Each row is a point. The points of each table are mixes of a few directions, plus a little noise. How many directions does each table use, and how many do they share? Where both have some left over, give the other angles between the two spaces (their principal angles), to ten degrees, smallest first.
In the rows, zero is written as 128.

First, 5 rows:
[[ 97 110 108]
 [150 140 142]
 [ 98 111 110]
 [221 180 189]
 [ 74  97  93]]
Second (7 x 3):
[[164 114 140]
 [125 139 130]
 [ 88  92  98]
 [229 175 191]
 [120 176 140]
 [105  84 103]
 [ 62 118  93]]
Directions: first 1, second 2, shared 1

First (8 x 8):
[[ 97 153 101  79 115 147 128 152]
 [127 114 178 159  78 132 160  93]
 [110 136  67 123 154  98  76 220]
 [143 132  98 135 169 150  93 217]
 [109 152 111 137 150 114  83 141]
 [151 117 155 121 130 140 163  62]
 [138 127 173 155 120 138 142  66]
 [148  94 140 116 108 104 179  72]]
Second, 8 rows:
[[ 91 104 128 130 135 140 117 155]
 [130 123  86 101 111 101 145 158]
 [141 199 135 159 101 185 124   7]
 [143 125 109  99 128  93 191 170]
 [137 113 107  92 179 113 113 112]
 [157 148 166 188  53 126  97 138]
 [113  95 145 104 206 128 138 140]
 [113 118 146 154 110 138  97 143]]
Directions: first 5, second 5, shared 2; angles 40, 50, 70

First (9 x 12):
[[128 115  92 149 145 162 117 120 133 174  93 149]
 [ 86 130  83 111 169 144 138  96 127 163 103 138]
 [120 142 129  91 142 107 123 134 111  97 146 100]
 [133 100 145  90  99 176  80 157 135 109 147  65]
 [124 128 151 166 108 114 164 109 148 139 128 166]
 [182 125 123 147 123 134  89 168 111 122 121 123]
 [112 140 172 113 107  91 158 119 135  89 164 118]
 [144 111 170 173  79 137 144 128 158 134 135 151]
 [122 158  89 113 182  88 138 120  97 125 115 141]]
Second:
[[150 119 144 143 122 101 119 150  78 123 129 129]
 [136 124 132 131 127 119 123 137 109 126 128 127]
 [110 136 118 120 131 148 139 109 169 133 127 130]
 [ 89 148 152 169  98 140 209  60 249 145 133 190]
 [144 120 116 108 142 125  92 156  78 120 125 100]
 [128 127 108 102 144 142 103 139 115 125 125 103]
 [130 129 146 152 114 114 149 120 135 130 131 150]
 [117 135 153 163 105 118 173  99 172 136 132 168]
 [133 124 108 101 146 138  96 146 101 123 125  99]
 [142 119 103  91 153 135  77 162  73 119 124  84]]
Directions: first 4, second 2, shared 1; angles 40

First (11 x 20):
[[140 162 151 134 163  67 185 114 166  23 162  68  88  79 139 104 201 138
  187  95]
 [119 104 111 123 103 172  88 138 100 204 103 171 157 163 120 146  75 120
   86 152]
 [123 114 119 125 114 153 105 134 112 171 114 152 144 149 124 138  98 123
  103 142]
 [142 165 154 134 166  60 189 111 171  12 165  62  84  74 141 101 208 140
  193  91]
 [128 127 128 128 126 131 126 129 127 132 126 130 130 130 128 129 126 128
  126 129]
 [118  98 108 122  97 181  80 141  95 219  99 179 162 170 118 149  65 119
   78 156]
 [125 118 122 127 118 145 112 132 118 157 119 144 139 141 125 134 108 125
  112 137]
 [131 135 133 129 135 116 139 125 136 106 135 115 119 118 130 123 143 130
  139 121]
 [126 123 125 127 123 137 120 130 123 144 123 137 134 135 126 132 117 126
  119 134]
 [133 142 138 130 143 102 151 122 144  84 143 103 111 108 133 117 158 133
  153 114]
 [125 118 121 127 118 145 112 132 117 158 118 145 139 142 125 134 107 125
  112 138]]
Second (8 x 20):
[[133  79 249 197  68 114  77  87 222  57 176  87 208  58 139 153  75 118
  149 136]
 [126 146  85 103 150 132 147 143  95 152 112 142  98 153 124 119 149 132
  122 124]
 [136 151 143 132 151  87 165 119 153  58 151  88 101  96 135 112 177 135
  168 105]
 [127 152  76  98 157 130 155 146  89 152 109 142  89 155 123 115 157 133
  123 122]
 [127 106 161 148 102 136 101 118 149 127 136 128 161 116 129 141  97 123
  122 137]
 [127 141 101 112 144 128 142 137 108 139 118 135 107 142 126 121 144 131
  126 124]
 [124 126 103 115 127 148 119 138 103 169 111 151 128 153 123 131 115 127
  108 136]
 [123 123 106 117 124 149 116 138 104 170 111 152 132 153 123 133 111 126
  106 138]]
Directions: first 1, second 2, shared 1

First, 10 rows:
[[131 168 130 139 115 134 129 126 103 120 119 129 134 100 126 147 122 121
  147  96 131 144 114 152 105 133 119 154 136 126 127 123]
 [126 127 107 128 111 135 173 136 108  99 141 136 125 132 126 145 139 126
  134 129 113 168 113 141 115 137 133 141 183  89 130 118]
 [140 106 140 164 115 144  87 114 117 136 130 119 152  74 138 101 140 138
  111 139 157 122 159  99 156 129 129 115  85 131 118 124]
 [138  99 160  98  80 112 146 166 150 175 158 180 147 133  93 167  96 103
  132 138 109 135  69 168 114 122 181 140 136  90 115 162]
 [128 122 112 148 132 116 106 105 164 109 117  64 104 147 173  74 140 142
  136 114 144  89 212  96 147 108  67 121  67 183 142 113]
 [ 99 202 106 104 155 151 151 122  71 111  85 163 114 120 103 156 118 135
  166  90 115 143  73 156  60 165 129 170 171 117 147 143]
 [116 100 117 111 134 121 129 127 153 134 126 124 114 161 134 101 127 139
  128 143 125 101 148 109 132 125 123 118 106 139 139 143]
 [135  83 131 150 124 133  93 114 145 135 133 107 138 112 146  83 142 144
  105 155 151 104 177  84 167 121 123 101  76 143 125 128]
 [135 115 139 115 152 117 130 137 139 138 141 135 130 152 119 144 129 119
  106 151 119 133 107 129 149 121 149 103 154 124 118 121]
 [137 156 139 122 162 116 132 132 127 125 129 122 123 148 124 159 128 114
  117 124 119 140 105 145 135 118 127 116 165 137 118 107]]
Second:
[[114  57  92  73  45 111 249 179 163 119 182 172 111 203 110 155 119 113
  153 154  70 166  89 165  92 129 162 157 205  40 141 159]
 [122 100 112 105  95 121 176 148 143 124 149 145 121 158 122 139 124 121
  139 138 105 143 113 142 113 128 140 140 159  93 134 141]
 [137 169 149 160 177 139  57  99 108 134  97 102 138  84 140 113 134 136
  113 114 162 106 150 105 148 130 108 112  83 179 121 110]
 [132 142 135 140 145 132 103 117 120 130 116 119 131 112 132 123 131 130
  123 122 141 119 135 120 135 127 120 122 112 146 125 123]
 [134 157 144 151 162 135  80 108 115 132 107 110 136  98 136 118 133 134
  117 118 151 112 143 113 143 128 115 116  97 163 122 114]
 [137 174 152 164 181 140  50  95 105 134  94  99 139  78 140 112 135 138
  113 112 167 103 152 103 152 128 107 109  78 185 119 108]
 [124 110 119 115 108 124 157 140 136 126 142 139 123 146 124 134 127 124
  134 133 114 137 120 136 120 127 136 135 147 106 131 137]
 [130 142 134 140 144 132 103 119 121 131 118 120 132 113 131 123 130 131
  123 123 139 120 135 120 135 129 121 122 111 146 126 122]
 [131 147 139 143 150 132  96 114 119 131 113 116 131 108 133 120 130 130
  122 122 144 118 139 117 138 127 119 121 107 151 124 120]
 [120  89 107  97  81 118 195 156 148 122 158 153 120 169 118 142 123 120
  142 142  97 149 108 149 108 128 146 144 170  80 136 146]
 [126 119 123 122 119 125 140 133 132 127 134 132 126 136 126 130 126 127
  130 131 122 132 123 132 124 129 132 132 136 118 129 132]]
Directions: first 6, second 1, shared 1

First (8 x 32):
[[139 133 131 134 130 125 128 110 138 141 136 126 121 119 131 131 114 121
  106 126 124 123 133 146 118 152 123 126 128 117 121 124]
 [128 128 128 128 128 128 128 129 128 128 128 128 128 128 128 128 129 128
  129 128 128 128 128 127 128 127 128 128 128 128 128 128]
 [ 70 105 115  99 116 142 128 222  79  64  87 138 164 176 113 113 198 162
  241 139 151 153 104  37 181   7 155 139 126 182 163 148]
 [124 126 127 126 127 129 128 135 124 123 125 129 131 132 127 127 133 131
  137 129 130 130 126 121 132 119 130 129 128 132 131 130]
 [141 133 131 134 131 125 128 107 139 142 137 126 120 118 131 131 113 121
  103 126 123 123 133 148 116 155 122 126 128 116 120 124]
 [148 136 132 138 132 123 128  95 145 150 142 125 116 112 133 133 104 116
   89 124 120 119 136 159 110 170 119 124 129 109 116 121]
 [141 133 131 134 131 125 128 107 139 142 137 126 120 117 131 132 112 120
  103 125 123 123 133 148 116 155 122 126 128 116 120 124]
 [134 130 129 131 129 127 128 119 133 134 132 127 125 124 129 130 121 125
  117 127 126 126 130 137 123 140 125 127 128 123 125 126]]
Second, 9 rows:
[[181 180 135 139 104 105 121  69 129 151 156 151  91 110 136  85 121  90
  128  96 150 186  89 184 153 198 133  85  45 143 100 125]
 [152 151 126 130 117 120 126 102 133 139 133 135 112 127 132 109 123 111
  130 113 134 155 119 153 141 154 131 114  92 138 118 128]
 [102 104 139 135 140 133 130 158 109 111 145 123 146 114 121 149 136 150
  120 152 128  87 120 100 110 113 119 133 169 104 129 126]
 [107 111 147 143 139 129 128 153 101 112 161 128 140 102 121 144 137 146
  115 153 137  89 105 108 110 131 118 122 158 100 122 125]
 [111 112 126 124 136 135 131 147 130 120 118 120 140 135 125 142 131 140
  129 138 121 110 141 109 120 104 126 142 154 124 139 128]
 [108 109 135 132 139 132 130 152 114 115 136 124 142 120 123 145 134 144
  122 147 129  97 126 106 114 113 121 134 160 111 132 128]
 [159 156 114 119 113 121 125  92 151 148 108 134 107 144 136 104 119 104
  138  99 126 178 138 159 149 144 138 123  81 155 126 130]
 [114 114 120 121 135 135 131 144 135 124 110 120 137 141 128 139 129 137
  132 133 117 117 147 112 122 102 129 145 150 130 140 129]
 [120 117 109 110 131 138 131 135 151 131  85 117 135 160 128 134 125 132
  139 121 110 135 168 118 130  92 135 153 142 146 148 132]]
Directions: first 1, second 2, shared 0; angles 60

First, 9 rows:
[[139  97  52 120 188  99 175 188 211 134 150 126 103 172 160 130  93 100
  110 179 174 146 113  93 150 133 128 120 138 107  89 102]
 [129 128 127 128 128 128 128 128 128 128 129 128 128 128 128 128 128 128
  127 128 128 128 128 127 128 128 128 128 128 128 128 128]
 [127 130 132 129 124 130 126 125 123 127 127 128 129 126 126 128 131 130
  129 125 125 127 129 130 127 128 128 128 127 130 130 129]
 [123 142 161 131 101 141 108 102  92 125 119 129 139 108 114 127 143 140
  136 106 109 119 134 143 119 126 127 131 124 137 145 140]
 [140  93  42 118 197  94 182 196 222 135 152 125 100 179 165 130  87  95
  107 186 180 149 111  87 153 133 129 119 139 104  83  98]
 [130 123 115 127 138 123 136 138 142 129 132 128 123 135 133 129 122 123
  125 136 135 131 125 122 132 129 128 127 130 124 121 123]
 [122 149 179 134  87 148  96  88  72 124 113 130 145  97 107 127 153 147
  140  93  98 116 138 152 113 125 128 134 121 142 154 145]
 [113 173 238 140  40 171  60  42   7 119  96 132 164  64  82 125 180 169
  154  55  61 102 150 179  96 121 127 140 114 159 184 166]
 [132 118 104 126 148 118 142 147 155 130 135 127 120 142 139 129 117 119
  122 145 143 134 123 117 134 129 127 126 131 121 115 119]]
Second:
[[140 105  84 117 155 111 160 160 181 135 139 126 108 143 143 127 113 108
  123 149 159 138 129 101 134 123 128 125 138 124  95 114]
 [119 144 158 137 111 140 105 106  91 123 120 130 142 120 118 129 137 143
  131 115 106 121 126 148 126 133 128 130 120 129 152 138]
 [112 148 157 142 119 139 101 110  88 119 122 131 147 131 122 131 131 146
  125 123 102 122 116 154 133 141 129 128 116 121 162 137]
 [127 100  32 131 222  90 176 209 222 127 158 127 108 209 175 135  70 102
   94 210 175 151  87  99 172 152 130 115 129  83 102  94]
 [123 137 145 132 117 135 115 115 107 125 123 129 136 121 122 128 134 136
  130 119 116 124 128 138 125 130 128 129 124 130 140 134]
 [177  88 117  81  80 123 172 120 177 156 123 121  86  54 110 113 165  92
  164  78 171 128 198  71  79  70 123 138 165 184  46 128]
 [104 158 167 150 119 144  89 104  71 114 120 132 156 137 121 133 130 155
  122 125  90 120 107 167 137 149 130 128 109 116 178 140]
 [122 144 164 133 101 142 105 100  88 125 118 129 141 109 114 128 144 142
  135 106 105 120 133 146 119 127 128 131 122 136 149 140]]
Directions: first 1, second 2, shared 1

First (11 x 32):
[[187 132 105 107 132 119 109 141 143 158 126 109 110 153 149 126 141 136
  138 172 135 125 122  97 144 170 120 128 118  94  95 135]
 [102 126 138 137 126 133 136 123 122 114 128 137 136 117 119 130 122 125
  124 109 125 130 129 141 121 110 132 127 133 141 142 125]
 [ 68 123 152 150 123 136 146 115 113  99 129 147 145 102 106 130 114 120
  116  83 121 131 133 158 112  86 136 127 139 162 161 122]
 [117 127 132 132 127 130 132 126 126 123 129 132 132 124 125 129 125 127
  126 119 127 129 129 134 125 121 130 128 130 134 135 127]
 [237 137  85  89 137 113  95 151 156 182 124  91  95 175 166 124 153 143
  148 210 141 123 117  72 157 205 113 131 108  66  66 139]
 [109 127 136 135 127 131 133 124 123 119 129 134 134 119 121 129 123 125
  124 113 127 129 129 139 123 115 131 127 132 141 139 126]
 [ 13 119 173 169 118 144 162 103  99  70 131 166 163  78  87 131 101 113
  107  41 114 133 139 188  96  48 143 125 148 194 192 116]
 [136 129 125 125 128 126 126 129 129 131 128 125 126 131 131 127 130 129
  130 134 131 128 127 124 130 133 127 128 127 123 123 129]
 [107 126 137 135 126 130 134 124 123 119 128 133 135 119 120 128 123 125
  125 112 125 129 130 139 122 113 131 127 132 139 140 126]
 [159 130 117 117 130 124 120 135 136 144 127 118 118 141 138 128 135 133
  134 150 131 127 126 112 136 150 125 129 122 111 111 131]
 [173 131 111 112 132 123 114 137 140 150 127 113 114 148 144 126 139 135
  136 162 133 127 124 104 140 159 122 129 120 103 102 133]]
Second, 11 rows:
[[139 128 124 124 129 128 130 131 127 132 129 126 124 135 133 128 133 130
  129 137 129 126 122 123 130 131 126 128 130 121 119 127]
 [156 130 120 120 134 132 150 139 115 136 141 129 117 155 141 130 149 137
  128 156 129 118  97 116 123 120 118 127 148 108 100 114]
 [156 130 119 119 132 128 134 137 125 139 133 124 118 147 140 129 141 134
  131 152 130 122 111 115 129 133 121 129 136 110 107 122]
 [129 129 116 119 111  98   7 108 210 151  76  89 138  68 115 119  70 105
  144 103 139 162 246 115 179 242 152 133  25 143 174 195]
 [ 76 124 147 146 123 134 136 115 120 104 126 143 144 102 109 128 112 119
  120  87 123 132 140 154 117  99 137 127 130 159 161 127]
 [154 130 122 121 134 133 150 139 113 135 140 129 117 154 140 130 149 138
  128 155 128 118  95 117 122 117 118 127 149 109 101 114]
 [122 127 133 132 130 134 149 130 114 121 136 136 128 134 128 130 136 130
  124 127 125 123 110 134 118 106 125 127 145 130 125 117]
 [124 128 131 131 131 134 153 131 111 122 138 137 127 139 130 130 140 132
  124 131 126 122 104 132 117 104 124 126 149 126 120 115]
 [ 68 123 153 151 126 142 166 118  99  95 138 154 144 112 109 131 124 123
  114  87 120 126 114 161 104  68 132 125 155 159 153 111]
 [156 130 120 120 135 132 153 140 113 136 142 130 116 157 142 129 151 138
  128 156 128 117  93 116 122 117 117 127 151 108  98 112]
 [127 128 124 125 122 116  80 120 161 137 107 113 132 102 122 125 104 118
  134 116 132 142 175 124 148 172 138 130  87 135 148 154]]
Directions: first 1, second 2, shared 1

First (9 x 32):
[[ 94 159 182 122 104 157 100 113 107 125  47 134  87 126  82 174 113 130
  168 139  91 130 142  68  80 108 178 164 110 102 109  80]
 [134 130 104 106 160  74 198 141 154  96 249 112 123 150 126  83 145 114
   78 115 184 150 111 177 215 130 119 140 112 153 153 145]
 [138 117 120 140 122 142 106 127 123 144 103 133 145 119 144 133 125 134
  137 130 115 117 131 127 105 134 114 109 141 125 124 139]
 [137 121 114 127 137 116 140 133 134 126 157 125 138 130 139 112 134 126
  114 125 140 129 123 147 147 133 115 120 130 136 134 142]
 [125 130 139 134 116 145 106 124 119 137  87 133 126 121 124 144 122 133
  145 133 109 121 134 110  99 126 135 127 131 119 119 120]
 [120 137 138 124 125 128 130 126 127 124 123 128 117 129 116 134 126 127
  131 129 126 131 129 120 127 123 139 138 123 125 126 118]
 [140 115 114 135 131 129 123 130 130 136 132 129 143 125 145 122 131 131
  124 127 129 122 127 139 126 135 111 111 137 131 130 143]
 [144 113 107 134 134 122 131 133 134 134 147 128 149 126 151 114 132 130
  118 125 137 123 124 148 136 137 106 108 138 136 134 148]
 [123 131 137 130 123 136 120 125 124 130 110 131 123 126 122 137 124 129
  136 130 119 127 130 117 114 125 136 132 127 123 124 121]]
Second, 8 rows:
[[141 142 124 150 106 163  79 126 135 129 110 162 145  78 145 153 145 126
   88 186 137 117 117 137  87 129 105  90 118 121 149 146]
 [117 126 132 125 121 136 133 127 124 126 132 118 116 145 107 116 129 136
  139 104 120 131 125 111 131 135 150 132 127 120 107 107]
 [133  99 145 124 154 125 157 129 135 140 139 116 131 147 123  98 140 162
  148  95 133 124 122 136 135 141 159 138 126 125  97 100]
 [130 144 128 146  95 167  73 124 123 132  85 152 134  94 132 157 131 126
  115 166 114 119 125 111  79 129 116  99 127 115 133 134]
 [126 110 103 118 134 102 156 133 121 131 156 100 129 166 130 101 112 120
  150  78 118 133 136 127 162 136 120 133 151 139 116 137]
 [139 121 122 137 131 125 110 125 121 143  86 135 145 116 155 149 113 120
  145 141 113 118 144 130 107 119 101 125 144 134 141 151]
 [116 148 138 112 134 117 162 132 144  99 195 126 105 135  97 109 147 126
   92 131 164 145 110 140 167 127 152 144  99 129 134 109]
 [121 132 131 111 148  89 156 125 123 122 123 116 118 142 131 141 106 106
  148 121 125 137 147 131 153 108 119 163 132 142 146 139]]
Directions: first 2, second 5, shared 2

First, 8 rows:
[[140 108 145 129 157  99 113 175 133 177 106 130 164 102 144 105 104 121
  125 143 140  98 134 115 105 111 119 137 160 100 121 116]
 [100 172 159 121 123 158 184 106 110  51 193 125 138 139  88 154 154 180
  143 101 133 121 123 184 135 118 109 108 156 127 149 123]
 [ 81 107  73 115 104 218 130  87  86  58 178 149  28 163  91 199 199 157
  179 132 114 192 181 196 181 150 197  88  79 172 179 212]
 [ 89  98 130 114 155 173 141 160  87 105 182 144 104 125  96 166 167 183
  181 138 135 130 184 206 135 111 158  93 155 118 170 182]
 [167 168 154 141 115  69 130 113 172 155  84 104 187 118 158  80  74  89
   73 115 124 103  61  55 105 130  74 163 132 119  83  56]
 [121  87  38 117  91 179  75  78 116 125 101 150  16 161 135 169 169  88
  148 150 106 209 163 118 179 170 202 119  29 188 149 197]
 [148 149 148 139 124  95 136 122 151 139 112 114 163 121 141 104 101 113
  100 117 129 109  95  96 114 126  95 145 136 121 104  91]
 [175 135 182 145 157  32 114 181 169 213  68 107 226  87 171  55  55  93
   75 131 143  64  77  54  73 106  68 169 179  78  75  47]]
Second:
[[ 65 163 154 171 173 120 205 189 122  88 168 142 185 152  83  89 139 183
  108  95 145  75 152 151  99 147  66 172 188 113 171 107]
 [202  86  98  74  77 137  39  60 137 179  81 110  61  99 182 172 114  65
  151 163 108 191  99 100 163 104 202  79  61 149  79 154]
 [174 103 108  98 101 135  72  86 133 158  99 119  90 113 162 155 119  88
  143 150 121 166 110 111 146 113 172 102  86 139  99 142]
 [125 134 128 130 133 127 138 134 128 126 130 127 131 132 122 124 126 134
  125 125 130 124 130 130 124 131 120 134 133 125 133 128]
 [195  93 101  84  83 135  46  65 134 173  85 118  72 105 175 166 116  72
  149 162 116 183 103 102 157 107 192  86  67 146  88 149]
 [158 114 115 109 108 130  92 100 133 147 111 123 103 117 149 142 120 101
  138 140 121 151 117 117 141 117 155 109  99 134 109 137]
 [ 30 182 166 194 198 117 249 220 122  61 192 147 214 168  56  72 145 210
   95  80 151  44 166 167  83 163  35 196 219 101 191  95]
 [ 41 178 166 189 187 119 234 210 118  67 184 146 205 159  63  78 142 202
   98  85 149  56 161 164  87 159  45 186 210 106 184 101]
 [171 103 113 100  99 133  77  88 133 155 102 121  89 113 159 153 120  93
  144 149 120 163 112 110 150 114 171  99  89 139 100 141]
 [ 65 161 153 172 173 122 207 188 123  86 167 138 181 151  81  91 139 184
  107  95 141  78 154 153  95 151  64 173 190 113 173 107]
 [190  93 102  81  83 134  51  67 132 171  89 116  74 105 173 165 116  76
  147 161 114 178 105 102 157 105 188  87  68 144  87 150]]
Directions: first 3, second 1, shared 0; angles 40

First (11 x 32):
[[ 98 140 131 103 126  99 114 113 172 116 113 148  93 131 155 108 154 139
  161 128 112 140 134 153 167 129 150 110 115 145 136 112]
 [105 148  72 139  99  73 101 129 139 156 239 148 137  29  98 179 133 147
  167 167 178  94  36  96 101  40 107 137 117 106 137 145]
 [216 143  92 146  55 156 178  91 151 144  88 137 216 120 173 178  76 117
   65 101  59  50 202 140  63 169 173 168  92 160 142 125]
 [ 73 108 184 115 197 136 105 161  98 103 106 111  59 186 103  70 161 129
  154 134 163 204 113 126 178 142 100  92 158 114 103 124]
 [189 126  99 171 101 163 160 141  73 155 159 110 203 107  95 186  73 116
   69 135 145  81 120  84  34 121 107 163 128 113 110 150]
 [116 103 147 123 164 144 116 138 103 126 134 105 112 132 107 100 146 118
  133 114 140 151 118 138 164 118 111 132 161 108 149 140]
 [ 54 118 183 117 199 121 100 173 101  99 111 121  42 194 100  75 160 139
  163 156 183 215  97 109 169 141  94  75 147 117  72 117]
 [ 75 133 137 107 149  93  99 130 151 120 148 140  77 118 127 104 163 141
  176 141 145 157  96 136 174 104 123 105 130 127 132 121]
 [222 130  46 133  43 132 149  60 169 172 178 130 241   7 160 188 106 109
   98  74  55   9 153 172 108  78 170 210 121 131 243 154]
 [126 160 144 154 110 133 158 159 115 113  75 150 122 209 134 155  80 143
   94 179 151 142 148  68  36 197 127  88  79 155  10 100]
 [131 100 172  99 167 162 127 115 136 104  58 107 104 177 155  64 156 110
  126  77  77 163 192 186 208 171 148 128 157 137 171 120]]
Second:
[[107 191  84 130  54  57 131 114 199 132 145 193 122 103 163 187 108 165
  154 186 133  90 106  96  64 126 160  99  47 166  68  97]
 [ 74 175 114 118  97  63 115 129 182 119 140 179  84 128 149 146 132 164
  172 183 149 133  97 100 106 126 142  85  72 155  70  98]
 [132 112 183 137 167 179 148 155  87 103  50 105 111 225 123  93 112 116
   89 124 128 173 177 116 117 202 118 108 138 134  78 118]
 [176 100  94 143 125 152 126 115  94 162 198  94 188  46  96 148 126 105
  111  93 128  83 102 140 133  65 111 190 169  92 209 170]
 [196 122  83 156  88 152 150 111 107 159 168 113 213  67 115 179  93 112
   86 110 116  61 127 120  74  99 127 182 134 113 167 155]
 [174  56 154 130 191 206 123 129  54 140 142  52 164 106  85  82 148  81
  101  52 112 137 140 174 199  98  98 186 224  75 235 178]
 [ 81 187  96  96  67  41 115  94 235 118 125 198  87 105 188 148 143 166
  186 164 106 109 122 137 132 127 178  90  53 176 107  84]
 [100 134 147 108 137 110 120 124 156 109  98 142  88 156 151 103 148 137
  151 131 118 155 142 142 161 148 142 103 117 145 117 108]
 [123  59 186 139 232 199 114 175  19 122 134  54 112 166  55  66 150  95
  110  95 170 196 111 129 181 119  64 140 221  70 153 168]
 [117 145 144 124 122 123 139 132 147 111  80 148 107 177 152 122 118 138
  125 141 118 144 157 121 115 173 144 100 100 153  82 103]]
Directions: first 4, second 4, shared 4

First:
[[160 108 129 116 123  96 102 155 129 122 110 129 116 144 141 113 124 158
  125 104 109 107 136 104 165 119 131 113 143 142 122 122]
 [151 137 140 134 133 124 114 167 104  83 148 112 161 116 131 117 114 207
  133 142 109 103 152 136 137 117 138 151 125 118 139 129]
 [127  85  86 111  90 150 143  89  96 103 118 155 177 105 133 148 137 170
  146 203 103 186 184 129 128 128 109 117 129  97 120 133]
 [138 109 121 119 120 113 121 126 133 137 110 136 116 138 134 126 131 124
  126 117 121 131 131 112 146 126 124 111 138 136 120 124]
 [ 94 190 147 156 161 165 152 120 163 168 157 125 103 134 122 151 139  43
  123  91 154 106  82 146  86 149 154 165 106 148 155 159]
 [160 122 124 122 126 116 110 153 139 130 116 142 121 146 149 132 135 146
  128  97  98 101 140 103 160 129 148 130 134 153 138 148]
 [145 116 130 121 125 111 114 142 125 120 119 128 126 135 133 119 125 152
  126 120 117 118 137 116 148 121 128 120 136 133 124 123]
 [ 45 152 143 145 141 157 173  67 127 151 150  99 116  99  80 124 120  39
  123 170 209 184  77 183  49 133  90 121 113  86 106  89]
 [130 132 135 128 134 120 123 134 138 139 124 126 111 137 129 124 128 113
  123 107 133 117 115 122 133 129 131 125 130 139 127 127]]
Second (9 x 32):
[[133 125 102 135 122 147 128 105 134 131 135 156 146 140 136 141 149  87
  144 103 120 117 150 127 115 156 122 135 136 132 130 164]
 [123 163 132 131 139 149 147 140 142 141 137 124 114 125 131 143 130 151
  126 128 118 130 114 120 126 118 162 152 105 152 158 149]
 [144 141 121 142 149 126 121 136 131 133 132 145 126 131 141 142 133 104
  146  91 108  97 131 122 115 140 138 146 127 131 135 148]
 [131 132 154 139 128 137 127 147 127 129 128 139 145 121 137 150 128 107
  115 144 116 106 121 132 135 132 142 155 119 119 141 133]
 [126 127 121 130 116 153 148 111 134 133 132 142 137 146 115 122 150 116
  131 106 133 126 129 113 124 138 124 122 133 141 132 152]
 [103 123 114 113  89 171 149  96 137 131 135 133 151 132 122 136 144 130
  115 174 145 170 143 140 135 140 127 124 124 140 137 151]
 [145 144  73 127 164  97  81 121 132 131 137 127 110 107 175 155 107 117
  163 118 103 125 165 153 106 146 138 139 127 121 122 134]
 [133 121 166 139 126 123 126 153 119 124 121 133 141 125 127 136 125 111
  113 140 123 103 112 129 138 124 129 143 126 114 130 115]
 [117  79 168  95 116  49 126 146  96  99  94  50  82 125  67  26  87 231
  103 147 189 174  85 115 157  57  69  38 156 104  65   7]]
Directions: first 4, second 5, shared 1; angles 30, 60, 80
